Rows are points. Two turns around zero, p and q, are shown by what they do to some points. Write where each new point lands after one turn and then the other. Backwards means that the second turn is done in reverse. Each puzzle has new turns, and all numbers are rounded.

Turn p:
[-0.51 -0.22] -> [-0.24 -0.50]
[-0.09  0.21] -> [-0.21  0.10]
[0.16 0.15] -> [0.02 0.22]
[ 0.45 -0.14] -> [0.43 0.19]
Turn q:
[-0.04 -0.19] -> [0.19 0.03]
[0.42 0.32] -> [-0.45  0.27]
[-0.37 -0.13] -> [ 0.26 -0.30]
Where do these land?
p, then q: [0.32 0.19] -> [-0.37 -0.02]
q, then p: [ 0.11 -0.04] -> [-0.08  0.09]
q, then p backwards: [-0.09  0.56] -> [-0.56  0.10]
p, then q: [-0.18 -0.35] -> [0.32 0.23]
q, then p backwards: [-0.15 -0.36] -> [ 0.29 -0.26]

Turn p:
[-0.24 -0.21 -0.36 -0.77] -> [-0.27  0.30 -0.22  0.78]
[0.42 0.30 0.01 0.01] -> [ 0.26 -0.23 -0.35 -0.14]
[ 0.31 -0.22  0.04 -0.16] -> [-0.12 -0.34 -0.11  0.17]
[-0.06  0.07 -0.04  0.57] -> [ 0.30 -0.01  0.36 -0.33]
[-0.35 -0.09  0.11  0.21] -> [-0.12  0.21  0.32 -0.16]
[-0.08  0.14  0.24  0.16] -> [-0.05  0.07  0.01 -0.32]
Turn q:
[ 0.37  0.27  0.21 -0.30] -> [-0.15  0.18  0.26  0.47]
[ 0.06 -0.26 -0.24 -0.12] -> [ 0.06  0.31 -0.13 -0.16]
[ 0.02 -0.04  0.04 -0.30] -> [-0.18  0.21  0.14 -0.01]
[-0.14  0.64  0.09 -0.10] -> [-0.46 -0.33 -0.03  0.36]
[-0.24 -0.19 -0.36  0.57] -> [ 0.35 -0.27 -0.49 -0.34]
[-0.06 -0.41  0.26  0.25] -> [ 0.37 -0.10  0.24 -0.30]
Where do these land?
p, then q backwards: [ 0.07 -0.02  0.04  0.35] -> [-0.14 -0.21  0.23  0.12]
p, then q backwards: [-0.11  0.01 -0.39  0.02] -> [ 0.39 -0.05  0.10  0.04]
p, then q: [-0.56  0.20  0.17 -0.52] -> [-0.48 -0.47 -0.43  0.13]
q, then p: [-0.03 -0.18  0.46 -0.36] -> [-0.42  0.11 -0.18 -0.39]
q, then p backwards: [ 0.00 -0.15 -0.09 -0.02] -> [-0.06  0.16  0.03  0.04]
p, then q: [ 0.34 -0.28  0.25  0.28] -> [ 0.08  0.26  0.32 -0.40]
q, then p backwards: [ 0.28  0.42 -0.44  0.24] -> [ 0.29  0.14 -0.25 -0.58]
